Each row is a point. The points of each table are mixes of a few directions, plus a little noise. How many directions does each table use, and how many do they share? Where both have some left over, give the other angles between the two spaces (their principal angles), to ten degrees, smallest first.

First (4 x 3):
-0.12  -0.06  -0.05
-0.76  -0.33  -0.34
+0.85  +0.35  +0.39
+0.02  +0.02  +0.00
Second:
-0.74  -0.30  -0.35
+0.43  +0.18  +0.20
+0.67  +0.31  +0.29
-0.35  -0.16  -0.16
Directions: first 1, second 1, shared 1

First:
-0.55  -0.39  +0.41  -0.33  +0.52  -0.76  +0.05  +1.12
+0.16  +0.12  -0.12  +0.09  -0.15  +0.22  -0.02  -0.32
+0.16  +0.11  -0.11  +0.09  -0.14  +0.21  -0.02  -0.31
+0.10  +0.06  -0.07  +0.06  -0.09  +0.14  -0.01  -0.20
-0.33  -0.24  +0.26  -0.19  +0.31  -0.46  +0.03  +0.68
-0.68  -0.49  +0.51  -0.40  +0.64  -0.95  +0.07  +1.39
+0.30  +0.22  -0.22  +0.18  -0.28  +0.41  -0.03  -0.60
+0.25  +0.18  -0.19  +0.15  -0.23  +0.35  -0.02  -0.51
+0.22  +0.16  -0.16  +0.14  -0.21  +0.31  -0.03  -0.45
+0.39  +0.28  -0.29  +0.23  -0.37  +0.55  -0.04  -0.80
Second (9 x 8):
-0.66  +0.00  -0.36  +0.44  -0.33  +0.81  +0.00  -0.32
+0.56  +0.03  +0.17  -0.33  +0.12  -0.53  +0.02  +0.07
+0.74  +0.12  -0.17  -0.21  -0.27  -0.22  +0.05  -0.51
-0.89  -0.43  -0.06  -0.08  +0.02  -0.24  +0.13  +0.63
+0.34  +0.41  +0.08  +0.33  +0.10  +0.60  -0.18  -0.42
+0.46  +0.48  +0.35  +0.31  +0.37  +0.51  -0.25  -0.22
+0.11  -0.25  -0.41  -0.30  -0.52  -0.37  +0.21  -0.29
-0.13  -0.43  -0.06  -0.51  -0.09  -0.87  +0.21  +0.44
-0.53  +0.09  +0.47  +0.31  +0.63  +0.32  -0.19  +0.64
Directions: first 1, second 3, shared 1

First (11 x 12):
-0.06  -0.07  +0.14  -0.01  +0.21  -0.19  +0.10  +0.34  +0.21  +0.12  -0.03  +0.21
+0.31  +0.18  -0.56  +0.23  -0.44  +0.45  -0.34  -0.48  -0.42  -0.37  -0.14  -0.46
-0.02  -0.10  +0.08  +0.09  +0.33  -0.28  +0.10  +0.70  +0.33  +0.14  -0.17  +0.35
-0.34  -0.24  +0.64  -0.21  +0.62  -0.60  +0.41  +0.80  +0.60  +0.46  +0.07  +0.65
+0.22  +0.10  -0.38  +0.20  -0.20  +0.22  -0.21  -0.10  -0.20  -0.22  -0.16  -0.21
+0.32  +0.22  -0.61  +0.22  -0.55  +0.54  -0.38  -0.68  -0.53  -0.42  -0.09  -0.58
-0.22  -0.05  +0.36  -0.27  +0.00  -0.06  +0.17  -0.35  -0.01  +0.14  +0.29  -0.01
+0.02  +0.16  -0.13  -0.15  -0.56  +0.48  -0.16  -1.18  -0.56  -0.24  +0.30  -0.61
-0.08  +0.05  +0.08  -0.17  -0.24  +0.17  +0.00  -0.62  -0.24  -0.05  +0.23  -0.25
-0.35  -0.31  +0.71  -0.14  +0.88  -0.82  +0.49  +1.34  +0.85  +0.57  -0.06  +0.93
+0.20  +0.05  -0.33  +0.23  -0.04  +0.09  -0.16  +0.22  -0.03  -0.15  -0.23  -0.04
Second (9 x 12):
-0.07  -0.07  -0.18  +0.02  +0.00  +0.36  +0.06  -0.32  +0.32  +0.17  +0.05  +0.16
-0.49  -0.10  -0.40  +0.07  +0.29  +0.17  +0.00  -0.28  -0.02  +0.48  +0.20  +0.00
+0.01  +0.76  +0.21  +0.24  -0.09  -0.32  +0.48  +0.59  +0.27  -1.46  +0.27  +0.42
+0.31  +0.44  +0.47  +0.20  -0.06  +0.63  +0.20  +0.04  +0.42  -0.40  +0.06  +0.04
-1.26  +0.18  -0.77  +0.31  +0.80  -0.09  +0.15  -0.06  -0.32  +0.41  +0.62  -0.05
+0.67  -0.24  +0.64  -0.15  -0.20  +0.37  -0.34  -0.06  -0.18  +0.56  -0.42  -0.47
+0.57  -0.37  +0.35  -0.29  -0.32  -0.42  -0.34  +0.18  -0.40  +0.20  -0.45  -0.29
-0.44  -0.27  -0.48  -0.05  +0.18  -0.19  -0.09  -0.19  -0.17  +0.44  +0.10  +0.00
+0.69  -0.34  +0.16  -0.33  -0.63  -0.53  -0.13  +0.11  +0.06  -0.39  -0.43  +0.21
Directions: first 2, second 4, shared 0; angles 70, 80
